Each point is reached from the start by the listed moves, each made 0, 1 or 2 times, or once backwards (-1), plus a little noise. Is the number of moves made odd or even? Then give how often each move was made.

Moves:
(1): [ 19 -26]
(2): [15 14]
Start: [7 6]
Points:
[-8 -8] => odd (0, -1)
[22 19] => odd (0, 1)
[ 11 -34] => even (1, -1)
[ 60 -32] => odd (2, 1)

Moves:
(1): [ 14  -9  -5  -5   5  -2   0  -5  -8 -15  -6]
(2): [  4  11   4   6  10   3  -3   2 -10  -3 -11]
(3): [-1  2 14 -7  0 -8  1 -2  7 -3 -2]
(4): [ 3  5  9  9 -7 -1  2 12 -4  0  8]
(5): [ 2 10  2 -6 20 -9  6 -2  3  6 10]
(6): [-4 -1  7 -2 -2 14  7  9  9 -6 -1]
(7): [ -4   2 -10  -2   0  -5  11   4  -4   5   2]
(8): [-7  2  0 -8  6  3 -6 11 -5 -6 11]
Start: [10  0 -7  7 -8 -2 10  7 -8 17 -5]
Points:
[ 21  24  -6  -4  27 -48  33 -16  -2  44   4] => even (0, 0, 1, 0, 2, -1, 1, -1)
[ 20  -5  40 -33   6  -1  27  54   4 -35  36] => even (2, -1, 2, 2, 1, 2, 0, 2)
[  0 -14 -50 -21  -4 -12   3  13 -43  -1  -4] => even (1, 0, 0, -1, -1, -1, 2, 2)
[-17  36   7  11  -8   2   9  60 -38  15   1] => even (-1, 2, 1, 1, -1, 0, 2, 2)

Moves:
(1): [  6  -2  -1 -10  -6   0   0  -3 -18   3   1  -5   0   6]
(2): [ 7  6  2  1 -2  0  2 -1  2  3  1  1  4 -4]
(3): [ 1  3  3 -6  0  5  0  0  3 -1 -6 -3 -3  0]
(4): [ 2  0 10  2  1 -2  3  9 -5  5  1 -3  2  4]
(5): [ 0 -1  5  0  8  1 -1 -2  0 -9 -4  4  7  2]
(6): [-5 -1  0  0  2  6 -3  2 -2  3  4 -7  6 -7]
(7): [ 6  2 -4 -5  8 -6  8  6  1 -5  7  0 -2 -5]
(8): [  5   1  -1   1   4  -2  -6   7   0   3  -6   5  -3 -10]
(9): [ 4 -7 -1  6  3 -4 -3 -7 11  2 -6 -4  0 -3]
(10): [ 0  0  5 -6  4  3  3  3  2  6  2  7 -2 -2]
(11): [  5  -6   2   4  -3   1 -13  -6  -7  -7  11   2  -6   9]
(12): [ 3 -6 -1  1 -2  6  3  1 -2 -3  1  1  1 -4]
(13): [-2 -4  4 -7 -5 -5  2 11  7  8  4  4  8 -3]
(14): [ 6  0 -6  0  2  3 -3  3  3  1 -2  0  4  6]
Start: [ 6  1 -8 -1  3 -6  2 -1  4  0 -1  0 -2  5]
Points:
[ 36   6  -1 -34 -23   5 -25 -19 -25  -4  18  18  11  60] => even (2, 2, 1, -1, 1, -1, -1, -1, -1, 1, 2, -1, 1, 2)
[-15 -15  23 -19  13  14  18  57  21  28  -7  32  28 -30] => odd (-1, -1, 0, 1, 1, 1, -1, 1, -1, 2, -1, 2, 2, 0)
[ 29 -18 -15  29   6  29 -21 -28   0 -11  10 -14  30  13] => odd (0, 2, -1, 0, 1, 2, -1, -1, 1, 0, 1, 2, -1, 2)
